Every row gives one point. Before rounding, the points of a table are all equally far from one centre. They may lie mostly on one side of it. Where is the centre, to within rounding?
(in the rows, 128 means zero)

Points (7 x 2)
[[181 104]
 [ 74  81]
 [159  67]
 [172 145]
 [166 153]
 [ 74 145]
 [155  64]]
Centre: [123 113]

Points (15 x 9)
[[106  60 167 126 119  98  71 109 144]
 [100  87 154  90  90  79  90 112 137]
 [113 120 221  57 148 153 154 110 135]
 [ 85 103 236 116 152 124 171  95 159]
 [ 89 155 204 107 153 151 128  59  84]
 [123 165 215 120 169 154 113 117 164]
 [ 57  97 175 112 143  98 119  52  99]
 [ 68 136 239 154 123 163  98  98 127]
 [ 30 107 206  90 120 167 131 102 129]
 [ 72 113 175  86 150 161 188 113 133]
 [125  67 197 153 157 113 150  80 138]
 [ 76 157 214  93  87  97  99  95 155]
 [138  93 185 111 127 129 164  88  75]
 [106 132 235  82 162 102 146  98 140]
 [ 52 140 174 133  93 105  84  64 132]]
Centre: [ 99 118 179 118 125 133 122 103 133]

Points (24 x 20)
[[ 99 135 138 100 156 164 178  56 110 168  79 114 216 132  92 134 237 133
  180 172]
 [165 125 122 154 142 160  75  22 105 182  95 108 171 191 116 139 130  85
  177 112]
 [ 93  73 203 129 141 150 113  84 140 119  98 163 158 142 133 133 163  76
  181  94]
 [144 121 170 128 196 156 133  85  56 153 176 120 171 153 120 128 138  55
  174 106]
 [116 149  75 190 192 155  97  68  93 147 105 125 225 129 121  94 143 111
  131 108]
 [132 105 120 148 145 173 123  78  44 178 157 105 146  99 113 118 204 122
   97 105]
 [ 95  99 133  92 207 182 130  68 122 127  95 134 200 210  87 183 185 102
  123 155]
 [ 75 117 121  90 163 170 148  94  65 194  90 161 158 178  59 142 150  69
  109 130]
 [ 92  65 109 152 132 119  64 109 107 110 137 134 150 185  76 157 151 115
  152 122]
 [ 84 149 159 169 159 171 135  58 100 115 145 122 217 129 112 193 220  71
  177  49]
 [ 67 115 191 131 181 105  96 106 131 144 107 141 223 121 103 191 222 129
  126 123]
 [ 86 139  87 120 176  69 106  83  98 131 140  68 184 174 118 138 166 117
  165 134]
 [ 63 125 129 102 184 153 130 107 129 165 117 199 192 122 161 183 220  92
  181 147]
 [ 87  67 128 102 199 156  89  76  51 146  93 138 187 117 117 186 209  69
  140 129]
 [102 157 143 120 168 144 154 104  35 146 145  92 184 183 102 175 234  77
  149  85]
 [ 56 107 102  96 178 123 114  49 103 187 115 141 127 146  71 140 218 109
  122 102]
 [123 126  54  74 180 160 121  85 104 165  97 150 202 169  78 161 217  86
  154  88]
 [ 98  87 192 118 160 170 102  62 127 126 151 160 179 187 107 141 161  54
  140 132]
 [110 184 181 115 181 118 116 136  77 130 153 149 199 165  66 157 147 101
  183 112]
 [142 176 142 145 173 165 118  89  38 219 128 148 194  91  69 173 174 134
  166 135]
 [ 74 158 125 147 156 166 180 108 123 142 114 119 196  79  56 170 212 118
   89 144]
 [ 85 129 127  97 112 123 133  50 143 130  87 159 206  95 133 164 136 101
  176 178]
 [ 81 169 129 116 166 135 169  92 134 103 138 114 162 148  32 150 158  68
  120  95]
 [ 53  96 132  93 151 138 125  56  93 161  62 183 157 141  59 177 202 102
  160  97]]
Centre: [106 136 129 141 149 154 125  90 109 158 113 125 175 138 107 167 171 105
 153 121]

Points (31 x 24)
[[140 136 138  85  70 115 178 181 102 102  93 100  73 111 158 146 184  55
  109 173 145 111 148 144]
 [176 164 164  80 118 108 137 131 217 127 126 127 118 127 173 204 186  73
   58 125 147 108 144  93]
 [212 168 179  57  74 110 122 183  86 114 153 120 118  47 191 119 154  90
   82 137 133  80  78  76]
 [141 168 142 102 128 125 129 247 118  66 185 119 149 133 226 148 131  77
  154 110 100  69  95 107]
 [179 158 105 114 133 113 147 172 153  99 165  94 100 126 176 218 149 108
  122 105 200 120 128 172]
 [213 145 174 105  92 134 157 161 143 134 206 145 108  55 187 105 191  81
  107  99 141  80 117 100]
 [153 149 152 117 144 122 155 173  82  91 193  97 174  93 122 150 153  13
   78 111 106 103 109 103]
 [171 128 120 135 132 127 189 185 172  71 201 141  66 115 179 159 201  73
   71 105 146 108  98 108]
 [104 165 106 189 106 140 172 172 135 109 113 147 109 174 227 129 179  58
   74 151 122  85 122 105]
 [105 147 134 111 123 130 149 158 118 108 176  78 166 134 201 156 112 144
   78 168 108  21 144 161]
 [135 175 104 132 109  96 140 184 194  97 176 156 116  62 165 131 153  56
   53 108 122  54 136  61]
 [201 120 139 116 116 129 198 221 173 118 173 148  95 109 132 116 151 112
   52 141 183  88 113 106]
 [176 152 175 141  93 130 132 199 169 148 133 123 125  40 197 164 220  85
   63 129 143  64 143 151]
 [144 186 184 119 104 160 158 222 140 108 143 181  79 153 180 187 143  70
   18 117  87 103  85 115]
 [174  99 152 136 107 158 148 179 167 135 151  75 121 120 186 206 160  50
   51 128 150  62  76 150]
 [125  87 176 120 105 132 101 189 177  53 168 110 172 114 191 174 198  70
   72 130 131  15 111 125]
 [ 98 153 143 170  46 109 130 171 187 101 137 102 129 171 230 173 191  75
  102 115 152 106 111 180]
 [203 142 126  83 121  78 170 146 122 125 124 140 135 133 138 143 191  31
  101 136 148 110 106 148]
 [ 92 192 164  99  98 148 168 111 127  81 205 158 133  98 155 181 160  44
   61 170 146 138  74 100]
 [140 134 147 181  90  94 155 156 108 130 194 113  77  92 143 183 163  44
   55 176 134  78  92 151]
 [172 184 203 139 126 116 106  88 135  48 172 127 183 119 239 116 164 121
   78 111 126  66  76 155]
 [189 106 146 128 111 173 187 141 110 111 136 101 122  95 191 154 159  20
   80 118 117  96  79 105]
 [147 118 147 150  96 137 153 127 176  27 175 193 109 162 114 121 153 103
   69 132 136  99  87  57]
 [191 202 194 111  85 112 131 165  97 141 197 140 145 132 149 185  95  75
   99  99 186 112 160 118]
 [147 163 135 152  56  71 113 176 144 117 141 123 196 122 216 134 121  39
  103 133 134  55 156  80]
 [145 139 104  97  70 103 125 240 187  96 182  84 142  61 156 158 162 115
   88  87 118  99 119  99]
 [141 154 163 144 145 122 179 189 148  87 185 163 131 139 210 184 148 144
  107 128  97 117 194 104]
 [154 159 183  38  48 132 147 187  94  57 117 158 138  91 166 161 130  74
  119 117 138  97 115 199]
 [204 146 111 106 113 170 174 170 111  48 125 146 116  72 169 166 178  50
  114 106 148  86 117  98]
 [132 176 112 114  69 129 201 147 101  83 100 158 146 111 164 141 129  70
  119 145  72 109  79 172]
 [114 155 109 114  41 170 102 176 104 104  85 130  96 127 181  92 127  48
  114 102 176 111 134  94]]
Centre: [138 151 161 129  98 126 117 165 133  90 145 137 134 115 169 140 140 107
  81 130 142 105 106 126]

Points (31 x 24)
[[183 126 116  98  91 129 111 121 159 173 157 142 167  90 144 203 158 158
   79  66 108  87  93 141]
 [121 111 127 113 100 141 143 122 174 189 136 189 211 132 105 201 177 156
  126  70 116 175 123  98]
 [109 102  69  56 100 115 118 120 195 166 135 168 198 109 157 186 200 141
  128 108 121 136 179 109]
 [144 108  71 119 107 146 108 150 193 182 135 171 182 106 186 200 197 115
  125  91 121 141 152 116]
 [142 115  79  73  65 170 134 123 170 192 177 169 134  74 124 156 169 125
  121  77 185 110 143 115]
 [147 129  91  90  93 124 103 130 173 175 167 147 201  97 145 175 208 153
   75  80 169 146 164 130]
 [160 140  63  83  98 156 159 123 196 142 187 189 217 103 117 163 191 147
  105  97 116 121 128  89]
 [142 110 115 146  95 131 126 121 197 196 199 181 195  65 134 168 140  91
   93 101 141 140 167  66]
 [111 121 116  67  89 145 142 142 197 185 184 148 171  69 141 211 183 122
   78  94  96 124 164  83]
 [122 165  82  80 133 160 131 108 176 155 156 163 178  85 117 196 169 197
  154  94 151 100 132 102]
 [128 117  70 116  96 175 114 153 187 161 170 172 167  75 114 151 204 142
   90 116 144 129 122  77]
 [139  80 122  94 123 178 115 111 172 192 174 185 194 105 174 205 150 144
   87  76 125 140 152 123]
 [156  77 172 124 115 153 157 144 199 216 174 167 167 127 159 166 146 126
   77  81 135 146 166 109]
 [120 143  92  96 104 130 152 145 220 155 180 154 187 105 142 187 171 179
  105  79 128 148 125  59]
 [132 112  92  93 112 140 156 119 186 149 122 152 193  36 169 160 185 157
  141  73 153 135 122  92]
 [114  93  89  81 138 128 151 160 213 170 163 147 161 105 160 182 185 141
  127  83 156 132 118 134]
 [178 135 104  92  88  88 169 143 106 168 131 163 189  77 108 173 190 125
  127  81 126 112 137 104]
 [127 148  92 107 113 149 161 115 165 194 138 135 153  82 141 175 167 199
  104 110 173 154 127  91]
 [137 117  87  56 117 107 149 128 179 182 163 169 153 100 107 170 204 170
  141 127 160 164 121 123]
 [166 125  84 105 111 130 148 108 190 145 179 116 223  71 153 152 190 171
  113 114 153 150 128  95]
 [135  94  90  98  93 162 113 146 185 182 137 167 169  78 168 158 147 173
   60  92  97 133 100 113]
 [151 130  81  61 113 159 113 138 181 196 154 137 184  96 136 193 145 182
  144 104 168 112 161  91]
 [131 136 116  91  66 161 140  93 217 158 141 147 129 108 163 180 175 128
  117 130 180 144 117 151]
 [144 105 126  77  90 145  87 131 164 183 221 173 199  85  99 187 172 117
  138  93 111  99 114 141]
 [154 127  62  54 147 165 152 128 188 187 142 153 180  96 173 168 170 137
  100 117 142 116 139  79]
 [155  92 121  79  75 148  63 159 207 216 155 146 139 104 163 152 170 132
  125  59 103 118 134 108]
 [127 111  90  67 120 164 185 156 184 188 177 157 191  98 128 190 178 133
  112  95 147 129 180 105]
 [134  98 144 102 137 180 126 120 249 155 169 164 161  96 123 173 200 162
  124 150 126 153 144 121]
 [128  85  71  78 104 126 135 121 170 147 162 140 213 113 160 170 207  86
  118 102 116 130 137  90]
 [171  73  83 135 106 160  97 129 234 133 172 167 143 106 133 182 140 150
  120  78 120 121 158 111]
 [135  99 131  97 100 146 148 104 166 175 194 150 190  68 144 175 153 165
  105 139 165 153 121  61]]
Centre: [143 142 135  99 113 137 126 118 167 153 156 152 155 105 135 129 145 128
 130 103 105 135 154 118]

Points (29 x 24)
[[199 165 129  43  83 122  98 175  98 123 213 133 112 138 110 118 192  91
  108 113 118 146 170 132]
 [219 166 113  89 157 137 108 112  69  63 205 167 121 109 169 134 166 106
  107 119 141  96 120 180]
 [140 128 100  57 139 135  61 202 114 120 206 124 121 151 131 185 151 104
  102 141  94 151 155 139]
 [184 134 122  52 117 121  86 173 130  85 198 138 118 144 149 152  83 123
   80 145 142  81 177  94]
 [160 130 109 113 154 137  68 205  97 101 191 187 144 137 164 165 170  94
  120  89 142  98 192 120]
 [201 142 138  58 121 147  39 225  92  99 218 134  94 103 179 123 168  88
  101 126 111 123 169 130]
 [154 132 165  45 128 136  59 210  50  96 168 117 127 104 198 113 153  90
  141 108 152 111 188 113]
 [239 127 151  99 114 126  49 175  82 109 186 193 121  70 138 145 123  75
  144 149 121 120 184 167]
 [187 127  92  79  95 153  46 221 126  89 155 141 111 104 177 119 183  72
  147 102 175 124 135 178]
 [137 176 126  55 117 146  71 187 127  83 215 184 138 141 153 151 150  82
   80 124 125 125 155 116]
 [172 134 173  46  87 116  57 213 102  81 184 182  74 100 147 152 146  94
  126 129  79 153 189 120]
 [163 105 177  66  56 155  42 156 114  74 175 164 100 142 192 159 129  62
   84 145 152 146 158 106]
 [180  92 118  81  87 128  50 180  95 120 211 163  90 107 192 143 127  85
  126 130 130 138 217 112]
 [158 153 111  81 116 150  62 214 108  67 229 128 129 138 129  94 151  98
  125 160 134 126 173 130]
 [184  99 106  50 102 158 110 175  84  73 216 136 127 151 162 135 176  65
  112 122 104 114 161 149]
 [ 85 103 124  76 100 162  48 159  96  90 194 130 159 112 166 128 165  62
   94 132 142 114 179 137]
 [168 133 170  44 133 132  38 228  93 135 191 113 125 109 155 118 138  63
  132 126 135 135 130 121]
 [201 149 118  63  95 175  84 143 112  90 205 183 107 102 214 118 181  82
   97 128 113 146 193 126]
 [164 151 176  55 105  93  45 203  53  98 191 151  89 130 174 121 144  97
  129 123 106  94 158 116]
 [187 119 152  83 104  83  66 211  93  64 226 141 152 107 198 155 162 110
  152 122 121 154 190 156]
 [169 150 133  76 108 148  35 174  91 107 177 157  93 143 189 117 123  48
  136 119 179 108 154 107]
 [200 141 206  60  89 161  58 192 134  95 198 149 122 130 182 141 151  93
  136 114 131 130 202 157]
 [176 151 123  71 100 121  94 169  70 110 237 151 109 125 141 152 183 106
  168 123 156 144 171 148]
 [172 123 124  32 119 105 105 200  89 105 176 163  91 164 149 153 155 105
  109 124 132  72 156 129]
 [197 163 163  41 152 175  64 187 117  98 220 152 113  94 166 150 179 113
  101 146 128 127 172 120]
 [196 160 157  93 104 121  81 182  59  42 176 173 122 107 177 140 172  88
  119  66 155 107 194 115]
 [177 107 125  76  99 111  47 185 158 115 205 173  93 160 165 132 186 111
  120 191 135 140 151 160]
 [184 152 111  47 114 111  97 183  74  25 162 130 123 125 171 158 147 120
   80 118 151 154 203  95]
 [137 139 130  66  85  75  87 158  77 117 231 135 111 152 171 148 135  87
  148 118 113 119 159 107]]
Centre: [166 128 148 115 120 115  96 148 124  90 142 125 114  97 161 132 153 104
 115 135 124 137 145 133]

Points (30 x 24)
[[ 82 124 158 137 204 106  79 107 151 121 126  90 121 163  90 117  86 180
  140 137 142 179 130 205]
 [  7 139 139 176 157 134  77  78 174 129 151 127 172 148 118 105 102 175
  101  91 179 160 175 139]
 [ 31  88 157 180 190 158  96 127 182 100 146  83 194 127  94  99 113 138
  100 100 153 179 160 136]
 [ 33 127 165 166 163 151  75  71 172 151 173 114 152 122 117 113  69 144
   53 129 130 128 139 107]
 [ 21 158 139 167 197 132 111 127 144 128 167 135 152 191 128  95  85 147
  109 127 135 176 149 182]
 [ 58 154 118 128 181 138 100  63 168 108 155 127 174 167 134  99  78 151
   75  69 138 204 155 148]
 [ 33 152  93 153 192 158 116  92 141 157 146 117 144 147 143  77  79 140
  107 124 171 183 171 171]
 [ 31 121 112 145 150 113  79  74 164 123 131 132 185 159  75 138  40 155
   49  97 199 161 150 146]
 [ 84 137 140 143 132 140 123  68 191 140 171 128 190 189 105 145  58 129
   75  90 118 166 165 173]
 [ 89 143 116 109 185 173 161 110 132 116 114 146 119 172  75 119  71 180
   88  47 201 169 132 143]
 [ 38 135 125 201 171 145 105  49 149 113 166 106 157 164 132  93 130 146
  110 138 174 168 161 169]
 [ 32 118 135 134 162 167  96  97 147 137 133 110 176 150  96 102 133 121
  103  76 199 201 198 176]
 [ 24  54 133 193 163 148 115  64 181 154 147 107 144 160 150 125  79 136
  140  96 182 155 165 145]
 [ 73 120 141 213 180 141 151 119 126 141 161 142 136 104 103  92 130 171
  133 106 214 164 146 164]
 [ 10 130 172 147 151 107 144  38 141 132 120 150 160 134 123 155  81 151
  120 112 187 146 139 178]
 [ 37 166 144 184 153 185 111  60 158 108 149 125 193 164 103 160  91 140
   87 121 174 196 157 104]
 [ 65  99 132 179 137 167  72  49 183 123 167  91 132 152 104 119  60 168
  106  94 171 152 161 170]
 [ 44 151 125 113 138 102 131  52 161 143 103 126 109 140 172 124 125 136
  129 113 149 177 192 177]
 [ 23 124 115 130 157 129  99  60 115 101 158 134 147 180  88 130  18 132
  129 106 145 178 141 175]
 [ 45 142 103 136 164 187 112  37 193 134 123 142 111 155 117 131  64 142
   93  65 184 195 143 154]
 [ 53 132 141 132 156 164  93  35 179 131 170 137 175 186  88 140 117 167
  142 106 150 197 124 106]
 [ 40 145 151 135 176 146 110  94 165 174 166 156 147 140 130 124 140 161
  103 138 174 164 182 174]
 [ 35 150 150 180 203 140 141  78 165 123 151 121 176 211  83 134 123 137
  108  90 195 156 115 137]
 [ 21 128 119 102 159 101 132  62 118 122 180 140 158 147  76 159  79 103
  111  81 181 165 159 173]
 [ 51 121 127 127 164 103 132  55 179 100  90 133 140 136  94  93  80 167
  120 178 185 144 163 158]
 [ 70 167 149 154 147 151  78  71 123 124  81 101 167 144 151 137  72 142
   93  95 188 164 185 172]
 [ 38 118 138 145 155 176  61  79 145 110 182 121 182 140 121 144  80 148
   77  66 154 148 108 161]
 [ 97 103 124 127 144  83 145  41 119 130 168 122 143 124 121  96  76 178
   86 158 162 160 151 160]
 [ 28 133  80 141 177 124 122  67 170 147 143  93 152 206  78 101 102 151
  121 135 163 156 170 143]
 [ 31 147 127 142 133  93  80  65 118 137 149 129 169 137 134  72  69 158
   99 111 164 195 166 146]]
Centre: [ 81 106 127 154 129 130 118 114 138 127 114 134 121 149 102 136 107 115
 103 113 151 169 121 125]

Points (31 x 24)
[[129 116 148  80 105 128 139 131 173 127  63 127 147 130  87 168  97 139
  149 129  95 167  93 217]
 [ 85  96 133  98  96 155 175 132 186 146 102 102 143 114  52 105 156 106
  187 151 140 199 117 182]
 [129  75 161 116 132 142 146 180 200 178  77 131 138 128 118 134 196 131
  186 172  72 184 124 184]
 [118  83 148  92  55 166 152 125 188 128  96 124  89 128  80 117 132 106
  176 218 137 157 113 179]
 [148 160 135 107 134 187 180 148 139 145 107 127 173 159  85 150 138 124
  112 156 102 196 104 221]
 [128  76 149  87 122 128 139 143 189 187 116 107 162 139 139 129 184 137
  215 222 123 149 127 167]
 [ 93 121 140  99 114 132 172 143 172 138  79 114 113 185  40 152 155 132
  161 197  93 171 100 193]
 [113 110 126 147 106 151 138 177 180 149  64 130 110 113  58 135 182 100
  117 193 126 146 128 189]
 [123  91 167 126  69 144 129 169 146 188  99 137 135 148  97 124 156  66
  158 174 107 196 113 196]
 [119  91 156 153 129 107 137 162 115 133  61  81 109 108 145  95 146  81
  145 159 110 164 130 207]
 [128  88 161  95 118 107 212  92 102 153 101 132 117 110 108 130 114 144
  122 151 146 194 146 201]
 [135 115 116  89 157 134 133 183 190 180  82  85 127  90 120 132  99 127
  132 211 154 166 142 164]
 [114  71 172 108  84 151 174 139 144 189 108 152 148 124  91 112 170 127
  141 205 105 124 108 190]
 [125 109 149 159 115 136 111 168 209 162  93 120 147 143 127  94 156 142
  171 208  85 144 116 199]
 [124 119 113  87 114 145 198 182 127 192  95 139 132 133  53 118 143 117
  172 201 123 165  96 185]
 [137  96 133 142  92 113 172 162 193 182  68 148 155 118 117 125 137 161
  175 156 122 196 112 186]
 [127  41 119 126 105 112 134 151 175 129  76  95 144 123  86 127 164 159
  149 191 118 168 124 198]
 [108 106 136 114 102 116 211 165 207 164 139 144  90 128  84 110 135 128
  165 174  94 169 118 217]
 [117 109 123 107 140 136 174 161 218 161 111 189 145 116 107  88 175 135
  155 175 140 191 142 206]
 [102 111 136 106 103 102 184 178 212 123 116 152 130 127  82 113 154 123
  192 205 148 193 125 180]
 [136  94 102 128  91 163 156 164 172 150  73  77 100 116 112 112 106 113
  169 136  87 159 132 216]
 [ 97 100 111  99  96 180 136 146 175 169  80 127 128 125 101  64 122 107
  155 189 122 156 138 219]
 [ 85 114 141 112 109 166 112 123 149 149  89  98 174 140  64 117 136 104
  128 184 138 171 183 178]
 [104 114 145 113  92 147 144 155 146 146 102  81 148  83  99 124 130  88
  138 200 111 203 158 206]
 [131 103 147  92 108 156 182 107 143 161  61 121 106 124  88 114 138  86
  174 203  88 183 107 201]
 [148  82 149 122 106 145 189 122 159 175 119 113 146 115  71  93 129  98
  160 216  93 178 129 162]
 [143  94 143 103 120 152 144 136 119 153  76 163 116 125  73 119 133 107
  119 197  69 180  78 201]
 [137  43 171 163 146 161 187 163 147 147 109 149 140 137 136 108 105 131
  175 183 109 173 140 190]
 [140  89 140 141  97 140 149 135 195 171  92 117 150 136 110 135 146 131
  147 177 129 174 113 249]
 [144  85  92 160  94 122 150 177 147 135  59 143 108 107  92 143 144 131
  202 175 121 170 145 197]
 [ 96  87 190 107 109 142 173 143 143 137  88 159 158 141 122 107 142 113
  145 221 145 183 135 211]]
Centre: [126 123 132 106 132 142 141 142 141 136 128 131 109 140 127 130 148 133
 154 155 125 158 130 154]
